Each row is a point. Any point is a mix of the corners, with weights that add up to 1. It lies inside the corners' shape when no weight is negative. Is each point inside? If not, which corners have a negative weight?
(in the rows, 128 means zero)

Corners:
(1): [ 69 159]
(2): [110 135]
(3): [175 173]
Points:
[ 88 139] -> outside (3)
[137 141] -> outside (1)
[114 139] -> inside
[119 151] -> inside
[ 74 158] -> inside
[138 161] -> inside

Corners:
(1): [110 161 145 148 129 126]
(2): [157  46 122 157 186 160]
(3): [147 174 150 145  74 191]
(4): [216 113  80 129 170 122]
(5): [149  90 153  69  96  77]
(6): [ 85 185 110  79  69 110]
(7): [128 131 145 134 163 174]
Points:
[128 118 125 118 129 136] -> inside
[154 120 141 131 130 136] -> outside (6)
[126 140 150 130 106 160] -> outside (4)
[136 143 122 137 131 151] -> outside (5)
[130 166 133 118 102 136] -> outside (2)

Corners:
(1): [113 162 130  66  79 169 120 102  73 137 125 173]
(2): [180  84 123 157 194  49 126 154 122 114 153 125]
(3): [ 84  75 163  94 148 161 115 163 139 115  81 145]
(4): [ 86 177  93  35  83 156 128  69  70 110 124 137]
(5): [152 128 134 122  90  99 109  73 149 138 100 152]
(6): [ 60 138 123  82  71 165 120  93  67 108 117 120]
(7): [178 107 129 139 184 106 168 113 162 103 216 154]
(8): [109 132 125 117 106 127  84  96 127 147 119 154]
(9): [178 120 101 147 144  69 115 158 162 124 143 138]
(10): [140  93 112 137 105 151 116  84 132 154 117 156]
(11): [143 127 152 144 152 143 115 108 144 116 116 125]
(12): [100 130 151  31  42 206  73  84  77 125 128 152]
(13): [208 117 139 113 159  66 150 134 156 156 210 133]
Points:
[136 118 128 112 124 120 121 103 119 126 136 143] -> outside (9)
[136 126 134 105 121 126 125 111 119 129 146 134] -> inside
[137 118 122 113 116 132 119 106 125 130 134 147] -> inside
[141 109 132 119 131 115 117 114 132 126 132 141] -> outside (1)
[102 136 126  86  92 151 106  91  95 125 104 146] -> outside (7, 9, 13)
